Every row gives one point. Each copy is the shape, with its points in the same order, stretched, turned, moved and blurred by noise. Say if it was mirrored as well.

Shape (7 x 2):
[[ -3   4]
 [-34  13]
 [ -9   6]
 [ 19 -47]
 [ 11 -15]
 [ 23 -28]
 [-29  12]]
Copy 1 (7 x 2):
[[  5   4]
 [-27  23]
 [ -2   8]
 [ 17 -55]
 [ 13 -23]
 [ 25 -37]
 [-22  18]]
Copy 1 is: only turned
Copy 2 (7 x 2):
[[  8   6]
 [-25 -19]
 [ -3   2]
 [ 21  60]
 [ 14  22]
 [ 24  48]
 [-21 -14]]
Copy 2 is: mirrored
Copy 3 (7 x 2):
[[ -6  -3]
 [-36   3]
 [-10   2]
 [ 28 -51]
 [ 12 -18]
 [ 27 -29]
 [-32   4]]
Copy 3 is: only turned

Shape (8 x 2):
[[  8 -33]
 [-19   6]
 [ 11  26]
 [ 20  15]
 [  1 -14]
 [ 22 -24]
 [  7  10]
 [  7 -60]]
Copy 1 (8 x 2):
[[ 14 -30]
 [ 29  20]
 [ -8  30]
 [-13  19]
 [ 14  -8]
 [ -3 -22]
 [  2  14]
 [ 23 -58]]
Copy 1 is: mirrored
Copy 2:
[[ 24 -21]
 [-24 -12]
 [-16  27]
 [  1  22]
 [  7 -14]
 [ 26  -6]
 [ -9  13]
 [ 44 -44]]
Copy 2 is: only turned
Copy 3 (8 x 2):
[[-21 -25]
 [-15  26]
 [ 25  14]
 [ 24   0]
 [-14  -7]
 [ -8 -32]
 [  5  10]
 [-44 -46]]
Copy 3 is: only turned
Copy 4 (8 x 2):
[[ 15  16]
 [-15 -20]
 [ 17 -36]
 [ 30 -26]
 [ 10   1]
 [ 35  12]
 [ 14 -23]
 [ 19  41]]
Copy 4 is: mirrored

Shape (6 x 3):
[[ 47  -2  11]
 [ 19   9  18]
 [-10 -24  15]
 [ -7  -9 -13]
 [-20 -22  -2]
 [-11  17  -6]]
Copy 1, 6 rows:
[[ 42 -26  22]
 [ 25  -4  22]
 [-21 -10   3]
 [ -7  -1 -14]
 [-30  -2 -14]
 [ 11  18   0]]
Copy 1 is: only turned
Copy 2, 6 rows:
[[ 60   8   8]
 [ 26   6  24]
 [ -2  24 -10]
 [  5  -7 -16]
 [-11  12 -20]
 [ -7 -22  13]]
Copy 2 is: mirrored

Shape, 7 rows:
[[-13  35  27 -15]
 [ 17   1  -2  21]
 [-32  20 -25  33]
 [ 24  28  10 -24]
 [-40  20   0 -16]
 [ 27  -7  14  15]
 [-20   8 -18  25]]
Copy 1, 7 rows:
[[-19  56  21   8]
 [ 21  -1  17   5]
 [  8  10  -5  60]
 [ 13  46   2 -25]
 [-35  36 -10  28]
 [ 13  -1  31 -12]
 [  2   3   3  42]]
Copy 1 is: only turned
Copy 2, 7 rows:
[[-21  31   0 -24]
 [ 16  -5  14  15]
 [  6  22 -17  39]
 [ 18  15   6 -38]
 [-23  19 -28  -2]
 [ 13 -12  29   4]
 [  4  10 -10  31]]
Copy 2 is: only turned
Copy 3, 7 rows:
[[-34  -5  10  -7]
 [ 36   2  -8   5]
 [  6 -15 -52  19]
 [  2  31  15  -9]
 [-33  -9 -10  23]
 [ 40   0  17   0]
 [ 13 -11 -32  23]]
Copy 3 is: mirrored
Copy 4, 7 rows:
[[  5  26  25   5]
 [ 19 -17  -9  -5]
 [ -2 -28  20 -50]
 [ 12  34 -18  10]
 [-30   9  19 -17]
 [ 22 -16 -15  20]
 [ -3 -28   9 -31]]
Copy 4 is: mirrored

Shape, 11 rows:
[[-30  15 -29  -5  -4 -13]
 [ -2  23  -1 -14  12  -7]
 [-12 -10  26  -5   8   8]
 [ -9 -14  28  17   1  12]
 [  6  -9  17 -27  -7   6]
 [ -6  21  13 -10 -11 -13]
 [-24   0  12  15  17  34]
 [-29  -6 -14 -27  13 -11]
 [ 15  18 -10   3  19 -15]
 [ -1  36  -7 -12  22 -20]
 [-31 -12 -22  -7   6  12]]
Copy 1, 11 rows:
[[-17  38 -29   1  -6  11]
 [ 19  27  -5   8   4   1]
 [ 10  -4  13 -23   0   0]
 [ -6  -6  23 -15   4  -7]
 [ 23   3   3  -7 -22 -15]
 [ 10  35  -5  -9   2 -15]
 [ -8   7  36 -14   8  31]
 [  4  19 -36 -24 -21  21]
 [ 13  16  -7  27  25  -9]
 [ 21  42 -15  12  24   6]
 [-12  14 -16 -15 -24  24]]
Copy 1 is: only turned
Copy 2:
[[-60  19 -20 -13 -27   5]
 [-29  16  11  -3  -3   0]
 [ 10  -5  -3  17  -1  13]
 [ 20 -10  -9  20  -5   6]
 [ 12  -4  22  -3 -10  25]
 [-25   6  17  18 -23  -1]
 [  6  15 -24  18   4  12]
 [-46   2 -17 -14  -5  30]
 [-27  14  12 -24   6 -24]
 [-48  21  10  -8   6 -13]
 [-29   9 -33 -12 -13  26]]
Copy 2 is: only turned
Copy 3:
[[-23  10  -5 -10   6 -34]
 [-13  24  -3   3 -20   2]
 [ -7   8  15  -7   3  23]
 [ -4   4  10   3  19  30]
 [ 14  -5  14  -5 -20  17]
 [-10   3  10  20 -15   4]
 [-37  10 -12 -14  21  30]
 [-14  18  12 -34  -1 -26]
 [  4  42 -10   7 -14   2]
 [-20  42  -7   7 -24  -6]
 [-18   6  -4 -35  15 -16]]
Copy 3 is: only turned
Copy 4 (11 x 6):
[[-14 -26 -22  14 -14 -36]
 [-29 -12  -4 -12 -14   2]
 [-11  12  -4 -24  17   1]
 [ -5  18   0  -6  29   5]
 [ -2   5   9 -39  -3  -1]
 [-30 -12  12 -14   3 -14]
 [-14  35 -21   1   3  -1]
 [-11 -21 -29 -22  -9 -26]
 [-13 -20  -2   9 -13  28]
 [-39 -27  -6  -2 -21   7]
 [  5   5 -33  -2 -12 -26]]
Copy 4 is: mirrored
